Rows are points. To make a cloud, some directions were put in groups of two or more. Within a group, all points are equally far from the middle, so they leave a hole (a ring in 2 directions, a hollow ball in 3). The other directions are filled evenly. Then the cloud was stretched, turned, moved and blurred a little. How many holes are there, and how many directions does each take, smallest first?
In the rows, zero is written as 128.

Cloud (15 x 2):
[[177 115]
 [116  66]
 [123  65]
 [105  69]
 [ 84  81]
 [115 181]
 [ 90 176]
 [100 179]
 [ 60 128]
 [128 179]
 [102  70]
 [169  90]
 [149 169]
 [123 180]
 [148  71]]
Holes: 1 (2)

Cloud (21 x 3):
[[ 74 186  83]
 [116  78 110]
 [124 141 173]
 [120  79 101]
 [ 86 128 166]
 [ 57 121  92]
 [121 189  60]
 [118  87  74]
 [ 84 173  54]
 [120 181 151]
 [154  85 120]
 [182 156 124]
 [ 78 148  50]
 [ 57 124 130]
 [ 67 169 138]
 [187 140 121]
 [151  85  90]
 [ 93  87  91]
 [101 153 169]
 [151 144  42]
 [ 61 131  72]]
Holes: 1 (3)

Cloud (30 x 4):
[[165 155 151 198]
 [ 43 141 122 144]
 [109  57 100 153]
 [133  65 159 178]
 [144  99 200 103]
 [171  89 145  80]
 [200 126 114 111]
 [174 190 139 132]
 [163 154 149 201]
 [ 86 126 204 147]
 [139 112 108 209]
 [ 69 100 114  84]
 [107 188 117  85]
 [ 96  95 119  68]
 [113  69 182 163]
 [121  59 138 180]
 [191 107 164 168]
 [117 178 162  80]
 [113 183 174 179]
 [ 99  72 182 160]
 [115 166 198 108]
 [201 120 124 115]
 [133  97  96 198]
 [146 140 132 212]
 [130 103 150  61]
 [125 115  75 190]
 [102  58 142 167]
 [ 94  54 121 150]
 [126 152 123 211]
 [174 162  86 114]]
Holes: 2 (2, 2)

Cloud (52 x 6):
[[105  62 148 139 146  43]
 [107  90  97 112 172  81]
 [105 103 135 126  72 114]
 [136  74  73 167 110 119]
 [125 151  94 138 191 121]
 [176 137 167  97 158 111]
 [111 153 198 147 105 116]
 [135 124 152 111  76 136]
 [149  93 165 127  71 136]
 [ 97 102 131 155  78  36]
 [137  74  92 182 174 139]
 [156  92  97  81 173 119]
 [115 147 184 171 104 109]
 [ 74  47 110 145 171  77]
 [204 115 110 143 139  59]
 [166  87 101 144 118 158]
 [116 149  81 127 144 107]
 [136 150 154  88 116  95]
 [113 104  71 134  96  69]
 [110  84 164 109 150 151]
 [124 101  70 114 102  95]
 [157 195  98 124 101 149]
 [ 74 103 161 165 110 127]
 [151 108 164 152 163  85]
 [210  89 106 100 130  75]
 [134  93  77 143 105  67]
 [ 87 124 135 193  84 114]
 [ 99 119  96  72 162  70]
 [137  97 157 124 116  68]
 [141 114  72  82 113  68]
 [169  88 124 180 127 130]
 [ 86  52 175 148 164 145]
 [107 142  99 185 110 158]
 [ 95 110  88 121 158  95]
 [136 132 190 181 132 126]
 [ 83 133 111 138 145 209]
 [175  46 148  89 145  68]
 [156 150  88 142  88 128]
 [ 75 146 105 140 142 144]
 [ 80 156 106  90 173 113]
 [135   7 120 133 143  97]
 [ 82 121 101 106 184  65]
 [166 121 116  54 152  56]
 [120  73 190 144 103 154]
 [144 140  88 181 135  94]
 [187  67 156 134 116  79]
 [165  90 101 138 119  82]
 [ 53 145 125 149 174  84]
 [ 83  85 131 113 156  52]
 [ 80 155 138 106 145  96]
 [183  95 162 181  83 148]
 [117 105 142 108  83 156]]
Holes: 0
